Each wall is flat, endless, passes through zero and stands at right angles to its row. A trip goes straight from one point to another. Which walls does it cross, in order?
In the rows, 128 means zero.

Walls:
(1): [147 148]
(2): [142 110]
(3): [121 188]
(4): [149 186]
(5): [ 77 111]
Trips:
[111  56] to [ 53 125] -> 2, 3
[184 161] to [ 52 151] -> 2, 5, 1, 4
[100  95] to [175 100] -> 5, 1
[200 114] to [78 86] -> 4, 1, 5
[136 112] to [137  79] -> 5

Walls:
(1): [190  99 141 115]
(2): [135 173 120  62]
(3): [115  45 148  77]
(4): [160 165 180 158]
(5): [ 95  34 109 161]
(6): [ 75  40 174  56]
(7): [121 188 124 139]
(8): [143  68  77  82]
Trips:
[120 134 107 157] to [ 50 114 126 128] -> 6, 3, 7
[178 190  79 141] to [ 58 129 177 139] -> 1, 2, 6, 5, 3
[176  93  72  85] to [ 93  76 119 176] -> 2, 1
[102 184  59 114] to [110 116 102  77] -> 6, 3, 7, 5
[125 102 162 141] to [163 106 161 100] -> 8, 2, 5

Walls:
(1): [147 193  90  92  78 111 220  91]
(2): [104 185 156 162 123 183 117 202]
(3): [117 186  91  80 161 123  76 145]
(4): [154  93  93 142 148 169 104 184]
(5): [121 147  67 219 157 203  78 157]
(6): [170  97 120 159 180 111  68 130]
Trips:
[148 141  93 123 158  76 139  88] to [138 188 122  94 135 188 114 124] -> 5, 6, 2, 4
[122 136  66 148  75 161 162  73] to [ 68 150  73 181  90  98 103 110] -> 3, 2
[185 123 227 136 101  79 114 103] to [ 68 117 147 154  51 215  71 152] -> 2, 6, 5, 4
[146 134 156 106  88 150 185 159] to [ 89 190 122 224 147 153 165 112] -> 5
[ 93  97 180 148 107 132 197 125] to [171 145 113 171 184 139 169  98] -> 2, 5, 6, 4
[103 198  88 115 145 165 142 178] to [ 96  74 112 137 108 125 136 125] -> 3, 1, 2, 5

Walls:
(1): [ 96  84 127 154 182 247 146 173 125]
(2): [103 208 138  75 198 168 134 118 137]
(3): [188  90 125  92 121 111 162  63 111]
(4): [197 207 100 183 123 154 139 102  77]
(5): [121 157  82 120  87  99 127 122  56]
(6): [ 86 161 174 197 132 145  92  81 128]
(7): [125  97 145 125 124 204 160 157  89]
(8): [192 174 125  81 114 121 114 116 114]
(9): [134  89  84 169 156 164 120 171  84]
(10): [ 85 160 134 103 109 123 143 164  84]
Trips:
[136  62  95 111 103 131 136 120 128] to [146 118 112 143  97 121  92 171 140] -> 1, 3, 7, 8
[174 104 149 131 149 131  90  55 182] to [137 136 138 219  33 165 127  68 149] -> 4, 8, 5, 7

Walls:
(1): [108 114 137 157 103 128 134 116 142  79  64  35]
(2): [ 73 126  75 103 152  98 146 186 120  73  48  87]
(3): [ 84 187  89 164 146  97 108 130 118 173  88 174]
(4): [167 158  86 179 142 150 136 133 148  94 136 106]
(5): [229  78 193 141 234 127 121 120 194  95 167 150]
(6): [184 180 172 107 109 176 144 146 161  99 115 132]
(7): [111  66 187  65 208  98  77 110 147 133  82 191]
Trips:
[142 130 148 115 146  75 224 132 162  85  97  78] to [181 112 221 102 145 110  93  56 115 102  71 153] -> 7, 4, 2
[ 74 110 150 114 139 170 117 179 181  87 148 139] to [116 106  77 139 159 155 162  91 118 164 180  66] -> 4, 6, 7, 2, 5
[143  32 147 149 212 169 132 100 151 115 144 202] to [136  71 172 116 143 159 132 125 138 128 109 142] -> 6, 1
[149 126  59 136  94 121 122 162 215 114  99 104] to [127 105 135  58  61 159 185 154 134 158 114  69] -> 3, 4
[146 137 120 181  56 112 126 102  51  65  96  56] to [127 106 100  78  60 157  85 105 158 116 153 171] -> 6, 2, 4, 1, 7
[189 163 172 190  66 209 134  29 164 184 153  99] to [123  75 227 142 108 127 103 119 110  80 204  55] -> 4
[103 107 131 153 101 101 114  88 106 154 146 210] to [ 96 181 128 132 234 150  97 148 145 164 220 154] -> 5, 4

Walls:
(1): [113 120 170  57 235 159 154 150 127 176 189 198 131 104 120  90  65  91]
(2): [162 173 162 107 205 141 125 229 185 105  99  91 120 139  92 176  83 137]
(3): [202 149 114  57 161 143 166  61 177 189  94  82 191  94 154 113 166 178]
(4): [101 118 198 196 139  82 172 103  97  95 108 134 150 126 107 182 151 172]
(5): [ 67  88  69 186 131 163 183 156  92  83 124 133 125 110 162 138 133 121]
(6): [156  70 130 108 130 101 120 185 110  62  63 156 112 172 151  75 159 106]
(7): [ 92 126 157 185 180  71  72 130 118 144  86 118 152 175 145 180 128 115]
Trips:
[169  91 177 100  87 181  19 120  60 175 113 113 120 116  84 178 141  71] to [137 106 164 121 146 136 123  96 151 124 121 146  82 155 140 162 101 119] -> 1, 2, 6, 4
[ 62  83 153 195 121  68 152 129  35 134 145  72 170 135 136 167  87 102] to [129 132  92 118 162 124  72 102 151 186 174 151 188 160 175  50 158 150] -> 1, 3, 4, 5
[118 103 192  87  86 151  81  49 169 138 173 165 151 142 114 105 113 140] to [176 198 130 110 133 163 116 166 190 161  43 150 156 108 194 186 129 112] -> 2, 7, 1
